Rows are points. Two turns around zero, p and q, are shown by what they do to some points. Write where each new point lands after one turn and then the other. Backwards means that the second turn is done in reverse. Each puzzle has new turns, and all numbers are rounded.

Turn p:
[-25  10 -23] => [ 17  -1 -31]
[-13   7  34] => [-36  -2  -8]
[17 32 18] => [-20  35   5]
[34 -3 18] => [-12  11  35]
[-33  -9 -37] => [ 33 -20 -32]
[ 20 -37 -10] => [ 18 -24  32]
Turn q:
[ 13 -13  43] => [ 16  16 -41]
[-39   7 -29] => [-7 12 47]
[ -4  23 -22] => [-25  -8  19]
[ 30 -17   7] => [ 15 -20 -24]
Where do these land?
q, then p: [-30  16 -31] => [-45  -6  -9]
q, then p: [ 18 -40  16] => [29 12 34]
p, then q backwards: [  3   6 -13] => [ -5 -11   8]
p, then q: [ 12 -15  48] => [16 48  8]
q, then p: [ -3  32 -20] => [-20 -22 -24]

Turn p:
[-17  -5   0  23   6  16] => [  7   4  -5  -5 -22 -23]
[ 48 -36 -11  -7 -25 -15] => [-36   4 -23  35  40   2]
[-21  -2  -3  -1  -5  31] => [  5  -8  11 -16  -4 -31]
[-10 -31  11  13  37 -17] => [-19  38 -18 -15 -24   7]
[-8 -5 38 -6  2  6] => [-17  10  31  -1 -16   0]
[  4  27 -23  20  -5   8] => [ 27 -25 -16   8  -6  -4]
[ -9  23 -26 -36  -9  -9] => [ 25 -12   8 -19  36  15]
[ -9   6  30 -10 -27 -27] => [ 7 21 36 23  9 14]
[ 23  22 -14   3  24   7] => [  0 -30 -21  -8 -10  19]
Turn q:
[-16 -28  11 -13  19   8] => [ 16 -30  -6  -4  22  -8]
[ 24  -1  10  34  17 -27] => [-37   4  22  25  17   7]
[-32 -31  -7 -20  24 -17] => [ -2 -43 -33  -5  19   0]
[-39  30  36  -1  -1  18] => [  1  -5   8 -23 -16 -56]
[  9   8  20   0 -12   1] => [  0   1  23  -4 -12  -3]
[ 24  23 -16  17 -39  16] => [  4  50  14 -10 -19  17]
[ -6   1 -16 -26 -21 -29] => [ -9 -15 -19 -11 -29  25]
[ 24  10 -14   0  11  12] => [12 18 -1 25 -1  5]
[ 11 -11 -23   9   2  20] => [15 21 -9  5 18 12]
Where do these land?
q, then p: [  9 -19  18 -13 -33 -12] => [-30  -5  28  -5   9 -17]
p, then q backwards: [  5 -30  -2 -35 -15 -25] => [  8 -19 -12  49   5   4]
q, then p backwards: [-13  22 -10  27  -2 -11] => [  3 -38   8   2  10   2]
q, then p backwards: [-14  17  -8   3   8  25] => [-20 -17 -16  17  -7   1]
p, then q backwards: [-1 30 16  8 19  6] => [ 10   2  10 -29 -21 -12]
p, then q backwards: [ 31  -1 -38   3  32  35] => [-54 -13 -11 -22   7 -30]
p, then q: [-18 -20  24   7  -9 -18] => [-18  14  13   0 -23 -23]

Turn p:
[  8   5  -4  18 -16 -26  18 -12] => [-14 -10  -5  28  -2 -14  -9 -21]
[-10   5  -3  10  -5 -19   6  10] => [ -4  -7   1   7  18 -11   3 -14]
[ -5 -16  19 -14 -15   6  -3  11] => [-20   2   7 -12   5  -7   4  23]
[-15  18  -3  16  19  13 -15 -18] => [ 19 -19  -8 -16  -6  23  -3 -16]
[ 29  11   5  -7   8 -22  25   6] => [-12  26 -12  30  -2  -2  14 -12]
[  5 -19   1 -13  22  11 -13   2] => [ 15   7  11  -8 -13   7  18  18]
[-11  -8  -3 -22 -19   8 -11   2] => [ -5   0  14  -7  12   3 -15  24]
[-18 -10  -1  -2  18  18  11   3] => [  5   8  18 -24  -6   3   7 -10]
[ 17  14 -11  16 -13  10 -18  -4] => [ 15  -8 -26   3  -4  -3 -20   6]
Turn q:
[ 23   7   8  20 -10   3  11   0] => [ 9 -5  0 13 19 12 -9 20]
[-28  -3  28  -2   8 -10  10   7] => [  2  19 -28  11  -8 -21   7  -4]
[ 10   6 -22   2   4   5   9  -8] => [-12  -3  19  -6  15   2  -5   0]
[ 12 -16   9 -31  -8   2  -7   1] => [ 11 -18   4  -4 -26 -12 -17   0]
[  4  -1   8   3  -9  29 -18 -19] => [  2  12   7   0 -18  28 -20   3]
[  2   5  -5 -14   4  -6  -4  18] => [ 10 -12   0  -7   3  -9   4 -15]
[ -8 -14  -3   9   6   6 -23 -14] => [ -6  12   1 -16 -19  16   9   6]
[ -7  20  -1 -15  28 -28   8   2] => [-15  -6 -23 -18  19 -25   2 -16]
[ 11  10   1  14 -18   5  24  15] => [12 -4  8 28 23  0 -2  6]
[-17   9 -15  21  -9 -24  -2 -13] => [-29  -3  -8   8   8  11  26   2]
[ -1 -25  -7  -8   5  17  -8  12] => [ 17   7  20 -11 -18  -6   5  -1]
Where do these land?
p, then q: [  7   6  16  -8 -15   5  29  -5] => [-18  11 -10  10  -6  12  10 -25]
p, then q: [ -8   2  -1  13 -10 -11   6   6] => [-13   3  -7 -11  -5  -6   8   8]
q, then p: [ -3   8  17 -15  48 -19  18  -6] => [24  0 20 34 31 22  8 -1]
q, then p backwards: [-15  -2 -18  -1  -4  11   9  -4] => [ -5  -9   0 -10   3  -9  22  -2]
p, then q: [  0   7  -1   3 -15   4 -15  -1] => [  8  -3   8 -14  -6   1  11  -3]
q, then p backwards: [  7 -27 -17  -4 -12 -12 -12  -2] => [ -7 -30  14   3   9   0 -12 -13]
p, then q: [ -4   4  14 -16 -11  -1 -18  -9] => [ 20  16  11  -2  -6  -4   9 -10]
p, then q backwards: [  0   2  -3  47  22   0 -19 -14] => [  4   1  10 -27 -12 -20 -30  31]
q, then p: [11  0  5 -2  6 -1 -9  4] => [ 5  9  2  4 -3  0 -1 12]
p, then q: [ -3 -11  16   1 -14  11   7  28] => [ -9  -9 -13  -3   3 -24   9 -23]
q, then p: [  7  10 -30 -17   4  12   4   1] => [-16 -14   7  -4 -12  22  16  10]

Turn p:
[-19 -23  18 -11  -4 -12  -5   6 -14  14 -15] => [  3   1  -1  -9 -12   3 -22  12 -19 -30  -8]
[-11  14  11  -8  15   4 -13   8  -9 -17   7] => [ -6   0  25  -1   0 -20  -7   3   6  -3  14]
[ -5  10  -9  -4 -22 -19  18  12  12  -1 -11] => [  0  12  -6 -11  -4  -8  23   0 -22   5 -20]
[ 14 -22 -12 -16   4  15   2  15 -17  -6   8] => [ 11 -11   4   5 -10   5  -3 -35  -1 -14  12]
[-13  13  -2   0  16  -7   8  19  -8   9   5] => [  9  -1   5 -13   2 -26  -7  -4   8  -2 -13]
[ 6 10 -4  3 20 11  6 19  5 -5  4] => [ 15   7   2   0   1 -19  -1 -13  13  10   9]
[-13  -2 -12   0 -10   8  14 -23   3   4  21] => [-14 -18 -12 -15   2  11  19   3  17  -4   0]
[ 11   7   6  22 -19 -15  -4  13   6  16  -3] => [  6  18  -8  14  21   1   4   5  -7  -1 -25]
[ -6  -1 -10   0   9  26  -5 -15 -17  -7 -13] => [ -6  -7   9   7 -28  10  -7  -1  21   3   6]
[ 24   0  23 -13 -10  -5  -2 -17  17  -1  -6] => [-11  -1 -18  19   8   3   1  12 -25   7  18]
[ 10 -21 -11   6 -21  24   2 -19  21 -20  -6] => [ -5  11  -9   6 -11  38  25  -3   3   6  22]
[  6   9   3   0  16 -15 -24  -9   7  17   1] => [ 12 -15   6   8  17  -1 -16  20  -4  13  -3]
[ -4   6   0  22   7 -15   4  -9  -4  -3   9] => [-13   4   1 -11  16   2  -9   2  11  11 -11]
Turn q:
[ -1 -11  10  -4   6  11   7   8  15 -13  15] => [ 16 -23   2  -6 -11   3 -11   1   5   2  -5]
[ -8  -9 -11 -23 -29  -5   7 -19   3 -11 -25] => [ -7  -5  26   6  -6 -26  25  -8 -21   1  13]
[  6 -15   6   5 -18  -3 -19  -3 -17  -8  10] => [-17  -8  -7  -8   1 -18  -3  18  10   3  15]
[ 0  8 13 12 -7  4 10  5 -9  5  3] => [ -9   2   2  -1   7   9 -13  -3   2  17   1]
[-15  -8   9  17   7  15  -8   5  11 -11   6] => [  5 -12  -7 -18  -8   0   1  -5  18  11 -15]
[  4 -11  14   2   5 -17  -3  12  46  -2  -7] => [ 43   1   5   1  -8  -9   5  18  -3  16 -19]
[  7  25  -9   0  -9  13   1  -5 -13   4   8] => [-25   9  -4   9  -9   5 -15 -10  -5  -5   1]
[  2  35  -1   3   7  -5   5 -31   5  48   8] => [-16  41   6  16 -17  44   7  10  -7   0  -3]
[-15  -3  -5 -12   4  -6  -4  14  -3  -2  -1] => [  1 -14  -6   7  12  -2  11   0  -4  -6  -9]
[  5 -14 -14  14   4 -17  -3   7 -11 -15   7] => [  9  -4 -22   3   9 -13   2  -1  13  -2  19]
[ 7  3 -8  7  8 10  4 -1 -7 28  4] => [ -6  15 -10 -10   1  23  -4   1 -11  -6   3]
[  2  -8   2   0  13 -10   0  -1 -18  -8   0] => [  2  -3  -1   1  16  -1   0   0  15 -10  12]
[  7   7  -6 -20  10  11   1   8  -1 -16 -27] => [  6   1  15   0  10 -17  -5 -19  -9 -22 -13]
Where do these land?
q, then p: [ 15   0 -12  26  12  -6  -1   5 -14  -4 -12] => [  2 -21   9  -2  10  -8   8   4   4  28   3]
q, then p: [ -6  -7 -27 -16 -15  -1  -1  -4   5  -3 -13] => [-28  -2  -5 -14   0   2  -5 -16  -4  -2 -15]
q, then p: [-2  2 -4 18  4 23  3  2  3 10 18] => [  8 -16   5   9 -18  11  20   6   3  -8   2]
q, then p: [ -6   2  14 -18   1  -5  -7  18  18  16  -9] => [  7  17  -2  13 -18  -9 -23 -11  -6  -1  -7]
q, then p: [ -2   6  -8  18 -20  -2  -3   2 -12 -11  17] => [ 11 -11   4 -17  10  13  11  10   7  -4 -17]
p, then q: [-16   9  10 -23  11 -11 -18 -19  -2  -4 -13] => [ -9 -23 -10  -6  25  -6  -3  23  -3  10  -5]
p, then q: [ -8 -15  -6  -6   8  -6  -3  12  -5 -15 -20] => [-26   0  14   5  -2  -8 -12  13  -1  -1   0]
q, then p: [  4  -9   1  19  17 -23  25  -3  20   6  19] => [ 16  -5 -20  30  16   5  15 -17  16   6   4]
q, then p: [  3  22   8  12  12  -2  11   3   2 -14   4] => [ 6  3 -2 15  7 13  1 21  7 14  3]
q, then p backwards: [ 19 -13  -9 -13  -8  12  -3  10 -22   8  11] => [ -5 -17  28 -17   3 -12   2 -12  -2   1   8]
p, then q: [ 16   6  21   1 -13   9 -14 -10   9  -8  20] => [ 11  -9 -19  -3  -1  22  -2 -13  23   7  -2]
q, then p: [-18  -2  11 -18  -8  11  12 -15  -1  21 -21] => [-19   3 -15   0 -18 -20 -16   5   6 -22   8]

Turn p:
[ -3  -3 -21   3   1   0  -9  -8   5   6   4   6 -15  -4] => [  8  -8  -9  -2 -12  -4   4  16  -2  -7   9   5   6  12]
[ 24   7 -11  13  11   4   1 -22  -6   0 -17  22  16 -11] => [  8   1  -7 -11  26 -26 -11  -2 -16 -16   8  -1 -14  15]
[  7   0  12   4 -26  11  10   1  -6 -31  21  -9   5  14] => [ -2 -19  12  20  21  12  -6   3  31   9  -7   0 -10 -12]
[-11 -24  26 -15 -22  23   3  16  -4  -5   5   6 -22   9] => [-16 -29  24  11 -14  13  -1   5  -2   1 -16  12   7 -31]
[ 11  13  -2   6  -7  -2 -21  17 -11   5   0 -18  17  -3] => [ 15   6 -21   8   9   8   7 -13  -1   9 -25  -2  -4   6]
[-26   5  10   0 -10  -2  11 -10   2  12  -6   4 -16   0] => [-20   9  12   8  -4   0   8   5  -4  -4  10  18  19  -3]
[ -4   9   0   9  16 -12 -20   9   9   5  21   1  24  -3] => [ 12  15 -20  18 -16  -8  -4 -16   2  12   4 -11 -13   8]
[  9   5  -1 -13   7 -19  -1 -10  -5   5  -8  10  -8   5] => [-11  15  -5 -14  -3  -7 -11  15  -3  -7  -5  -2  -1   5]
[25 23 -3 15 13 -4 -1 22  6  3 11 -9 11 -6] => [ 22   8 -16  -8   2 -17   0 -25  19   9 -13  -6  -1   6]
[-19  -3  10 -13 -13  28   6  12  -4 -34  -1   1 -11  18] => [-13 -23  10   9   7  13  16  10  13  -1   2  -2  -5 -42]
[  0  10  -9  -2  19   0  -2   4  -9  14  24 -16  18  -9] => [ 30  22   2  12  -9  -1   5  -9   4  -1  -5 -15  -2   8]
[-19 -16  -7  -7  -3  -3  14  -3  11  19  -8   2  -4  19] => [-15  -1   6   0  -9  12  -6   4 -11  -4  16 -10  29  -1]
[  0 -11 -11  -3   3 -22   7   1   0   5 -20   8  -2 -23] => [ -8   4   6 -23  -2  -9   6   7 -21  14   3  -2   1  19]
[ -9  -9   9 -18  -9   7   4 -12  19   0  -9  -7 -11  -1] => [-22  -9  13  -5 -10  16   7  -2   0 -15   5   3   0   2]
[ 15  -7  -3  21  21  -9  -3 -17  -7  -4 -18  -1  -3  -6] => [ 13   8  -7 -24  12  -2 -15   0 -12   0  14  14 -12   7]
Turn q:
[-15  24 -19 -15   1   9  11   2  -1  12   1  -4  12 -13] => [ -4 -25 -10   4 -21   0  -1   4 -10   1   2  13 -18  16]
[  0  -8 -27 -10   7  -2  -6  -3  12   2  21 -13   0  -2] => [  1  -5  -5   2  -4 -24   7   6 -16 -18  17  -9   1  11]
[ -7  -9 -24   5 -24  -1  14  -6 -23  16  17   0  30 -22] => [-19 -28 -17   6 -27   4  -5 -24  -4 -22  10 -11 -11 -18]
[-20 -20 -14  12 -14   4   1 -18 -25  16 -27  30  17 -14] => [-44  -1 -11   4 -20  21 -20 -20 -10   5 -21 -18   2  -9]
[  5  -3   5 -11   2   5 -25   9 -10 -18   1  -1   5  16] => [  8  13   8  13   9  -5   3 -19   4  -4  -1  11  18  14]
[  8  -5  10 -14   5   3   5 -13   5  14  24  -3   6  -7] => [ 22  -3   6   4 -21   1   0   5  -4  -5  13 -16  -1  -4]
[ -6 -15 -12  -8  -8  13  28  -5  -8   8   0  -3  15   2] => [ -1  -6  -2 -14 -18  -1 -17 -16 -14 -14  -4  -3 -17  -6]
[  2  17   6   9  -3  18  -4  11  13   0   3   6 -18  19] => [ 13   6 -10 -15  18  13   3   8  12   3   1   4   0  22]
[ 10  -3  10  17  10   3   4  -2 -11 -20 -15  20 -12  -1] => [-15  24   8 -11   9  19   1  -2   1  13   3  11   9 -11]
[ 11   1  16   3   3  -1 -10   5  19  -8 -11 -19   0  13] => [ 20   2   6   0  21  -8  -5  12   3  -2 -12  10  14  -3]
[ 12  16  -5 -13  -2 -17  -2  -5  19  -9  10  -6   3   3] => [ 12 -14  13   2   4  -6  25  12  -7  -9   0   3   2   3]
[-26  -1  10  18   2 -14  11  -4 -13   1  -8  26  -6   9] => [-21  14   2   6  13  22  -2  -6   3  15  -9 -13 -25  -6]
[  5   1   8 -19  -9  -2   2  21   9   0  -9 -12 -19  -4] => [ 11   2   1 -13  -5 -23   7   6  20   8 -12  10  -1   4]
[ -8  -7  -3  -2  -1   3  -3   7  15  -5   9  -9  13 -22] => [  3   2 -17  13 -13 -11   3  11  -3 -16  -1   7   0  -8]
[ 24   7  -2 -10  10 -10 -10  19  17  10   9  -8   0   9] => [ 12  -9  19   0   5 -14   3  19  17 -14  10   2   9  14]
[ -1   4  21  23  21  -8   1  -5 -12  -6 -12  -6 -18   3] => [ -2  13   6   3  23   6 -10   7   3  30   9   5   0 -16]
[  4   2  20  15   0  -4 -17 -12  -4 -13 -11   0 -28  12] => [ 5 16  1 -4 28  5  8 -2  4 28 -4 -6 17 -5]
Where do these land?
p, then q: [-16  -1  24  26   9  -9   5  -2   2  -1   5  -8   6 -15] => [  5  -8   1   1  -4  30   8   8   3  12  11 -25  -1   5]
p, then q: [-5  1  5 -7  7  8 12  8 11  9 -5 -5 -4 -9] => [ 12  -5   3   1  -9   6   6  -7  -8   3 -10  -1  -6 -13]
q, then p backwards: [  7  21  -3  -8   4  -2 -10  13  11  10 -10   9   1   6] => [  7  -4  -9  -3 -24  -7   4 -11   1   0  10  -6 -13  -9]
p, then q: [ 11  -8  25 -10   9  12 -13 -21   1 -26   1  -2  -9  -1] => [  0  32 -15 -11  -5  -4  22   5   7  20  -2  -2   7   6]
p, then q: [ 12  -7 -12   3  -4  -2   4  -9   8   2   3  38  14 -11] => [ -6   4  14  16  25 -23   2 -13   8   1   6 -17  -4  -7]
q, then p: [  3  -8 -12   5   2   2   7  11   4 -28   3   2  20 -12] => [ -6  -3   5   6  12 -24  13  17   4  10  10   2 -15  -7]
p, then q: [ 11   6   0 -11 -24  -9 -26   3  -8   6  11  -2  -5 -13] => [-21   3   2 -21  19   3 -13  -1   6   2 -23   4  -1   8]
q, then p: [-34  -9   9   1   6   5  10  -9  10  -3   7  -6 -11  42] => [ 19  24 -18 -32   0   7  -7  12  11 -22 -10  16   1 -14]
q, then p backwards: [ 14 -10 -10 -10   5   0  10   0 -12 -10   5 -10  44  -4] => [ -5 -12  24   2   7  35  -2 -13   8  21   3  11  -9   1]
q, then p backwards: [  1  -9   0  -2 -24   8 -19  -7  -9   9 -16  20  -8 -10] => [  2   6   0 -13 -11 -16   1  27  17  15  -1 -12   0  12]
p, then q: [ -1  20  -6 -10   7  -9  10  -5   7   8  -4 -10 -17 -13] => [ 12  -7  13  -4  -1   7  15   1  -4  -6 -16  12 -19   7]
q, then p: [ 12 -10   6   4   9  -1  10  11  -2  -1   9   7  -2  -9] => [-7 -4  3  9 -9 -9 12 -5 16  1 -6  2 -7  3]
q, then p: [ 11 -11 -12   9   7 -10 -30   2  -7   7  -3 -11  -8 -17] => [  4  14  -6  19  -5   4   1 -11  -3  25  13 -14   0  17]
q, then p: [-48  -4   4  -6   7  -8  13   7 -27   3  -5  -7  -7  38] => [  3  25 -20 -19 -17   9 -16  18   1 -26  13  41  10  -3]
p, then q: [  2   2  -3  -4   1  20   9  -5   7  -3   9 -12   3   4] => [ 15  11  -2  -6   2   1   3   6 -10  -6   2   5   7 -14]
q, then p backwards: [11 33 -9  9  7  4 -5  5 -6 11  0  5 -8 -7] => [ -8 -14 -13  14 -19 -10   2  -7  15 -15  -1  -6 -14   1]
p, then q: [  8  -6  -7  11 -29  -8  12  -3  10   6 -10  -9  -8  28] => [  1  12  -5  21  -4   1 -23   2 -17 -25  -6   1   4  18]
